Rows are points. Examples show where two turns around zero, p and q, send a point. Where does a point land after both, in the order given? Backwards means that the second turn is done in reverse. Each puzzle has new turns, and all numbers are rounded.
In the rows, 128 means zero.

Turn p:
[139  84 195] -> [146  71 182]
[158 100 141] -> [156  96 129]
[108 133  87] -> [101 143  94]
[135 160  87] -> [131 167  93]
[100 163 130] -> [105 164 142]
Turn q:
[174 141 142] -> [175 142 137]
[ 94 116 141] -> [ 96 114 144]
[ 80  81 106] -> [ 79  80 109]
[164 174 124] -> [161 176 123]
Where do these land?
q, then p: [ 81 146 141] -> [ 89 142 159]
q, then p backwards: [187  90  74] -> [195  91  83]
p, then q: [119 120 154] -> [127 114 153]
q, then p backwards: [124 156 142] -> [120 157 138]

Turn p:
[ 99 170  99 169] -> [124 168  85 170]
[136 110 106 111] -> [133 106 112 108]
[ 89  69 109 124] -> [ 97  66 108 140]
[118 149 147 109] -> [107 150 142 116]
[198 142 179 127] -> [178 150 193 107]
Turn q:
[122  86 161  96] -> [125  87 173 115]
[132 109 117 169] -> [120 127 121 173]
[155 117 145 117] -> [155 120 149 129]
[ 86 184  71 122] -> [ 97 155  56  92]
[138 117 198 120] -> [136 135 199 122]
[136 156  76 144] -> [136 145  70 136]
Where do these land?
q, then p: [132 146 135 113] -> [127 138 133 106]
q, then p: [103 113 147  61] -> [ 92  89 158  83]
p, then q: [181 126 105 135] -> [185 118 125 131]
q, then p: [113 107 105 183] -> [127 128  98 186]
p, then q backwards: [ 45 119 169 102] -> [ 44 101 148 160]
p, then q: [169 127 135 165] -> [170 146 143 155]
q, then p backwards: [153 158  99 136] -> [141 154  92 145]

Turn p:
[145 105 128 121 167 127] -> [116  95 122 133 161 133]
[164 123 131 130  94 122] -> [172 117 123 130 111 142]
[105 159 105 120 123 102] -> [133 159 124 120 130  86]
[ 36 112  94  90 133 121] -> [ 57 135 114  95  98  64]
[109  77 156 188 134  81] -> [114  93 156 208 106 107]
[163 163 100 147 109 164] -> [158 168  93 126 134 167]
[174 156 182 100 136 179] -> [147 129 165  85 156 198]
Turn q:
[165 127 165 132 177  89] -> [172 127 178 132 172 110]
[105 124 131  83 123 153] -> [122 136 131  89  92 145]
[119 155  99 101 162  91] -> [141 158 113  86 159  98]
[139  41 104 138 104 127] -> [117  36 114 126 117 122]
[ 82 113 127 144  96 182] -> [ 71 119 116 135  94 171]
[123 142 145 154  92  72] -> [110 137 139 166 128  68]
[124 162 108 129  75 157] -> [116 154  85 153  84 135]
[167 160 145 143 196 152] -> [176 157 147 137 178 174]
Where do these land?
p, then q backwards: [168 154  86  92 125 193] -> [118 146  63  98 175 171]
q, then p: [116 104  82  78  90 170] -> [139 120  72  80  74 119]
q, then p: [105 171 124 142 128 116] -> [123 171 135 131 147 107]
q, then p: [112 125 140 172 157  92] -> [ 92 123 160 155 162 112]
p, then q: [156 107 114 168  85  84] -> [147  91 102 190 138 108]
q, then p: [139 124 161 145 105 118] -> [136 128 151 163 111 134]
q, then p: [113 161 110 118 159 117] -> [128 148 128 102 167 113]
q, then p: [ 78  84 180 167 182 152] -> [ 45 113 187 116 126 165]
q, then p backwards: [165 120 156  70 119 109] -> [136 138 150 102  72  88]

Turn p:
[ 95 173 139 178  79 103] -> [ 53 166 153 156 117 119]
[121 168  88 147 141 117] -> [116 184 111 113 138 124]
[131 109  67  79 145  87] -> [157 135  62  96  93  98]
[158  81 136 151 117 159] -> [167 109 140 179 137 140]
[106 158 166 103 122 162] -> [ 99 105 153 100 133 171]
[125  62 112 105 177 116] -> [172  86  79 122 150  95]
[149 144 153  89 161 113] -> [147 112 149  74 125 114]
[140 128 163 172  82 166] -> [114 127 178 184 131 161]
Turn q:
[149 180 138 118 117  91] -> [125 188 148 117 112 108]
[117  80 144 131  90 112] -> [120  85 133 145  84 111]
[131 115 132 189  89 109] -> [109 131  95 180  91 111]
[193 132 123 135  95  98] -> [169 166 118 138  74 115]
[ 74 132  89  87 159 178] -> [101  94 123  71 178 172]
[113  93 115 123 162 118] -> [139  92 115 114 152 105]
[118 162 155 113 185 191] -> [133 137 164 131 204 175]
Where do these land?
p, then q backwards: [113 148 152 105 149 186] -> [109 132 115  92 143 187]
p, then q backwards: [108 156 105 151  91  96] -> [115 167 130 157  92 101]
q, then p: [169 146 138 139 159  80] -> [132 170 159 100 111  88]
p, then q backwards: [121 138  66 156 142  95] -> [148 167  99 169 140  89]
p, then q: [ 99 139 129 106 159  99] -> [125 113 134  78 129 107]
p, then q: [103 106 150 147 125 159] -> [130  97 111 153 160 129]
p, then q backwards: [184  64 156  93  71 180] -> [178  49 169 120  87 183]
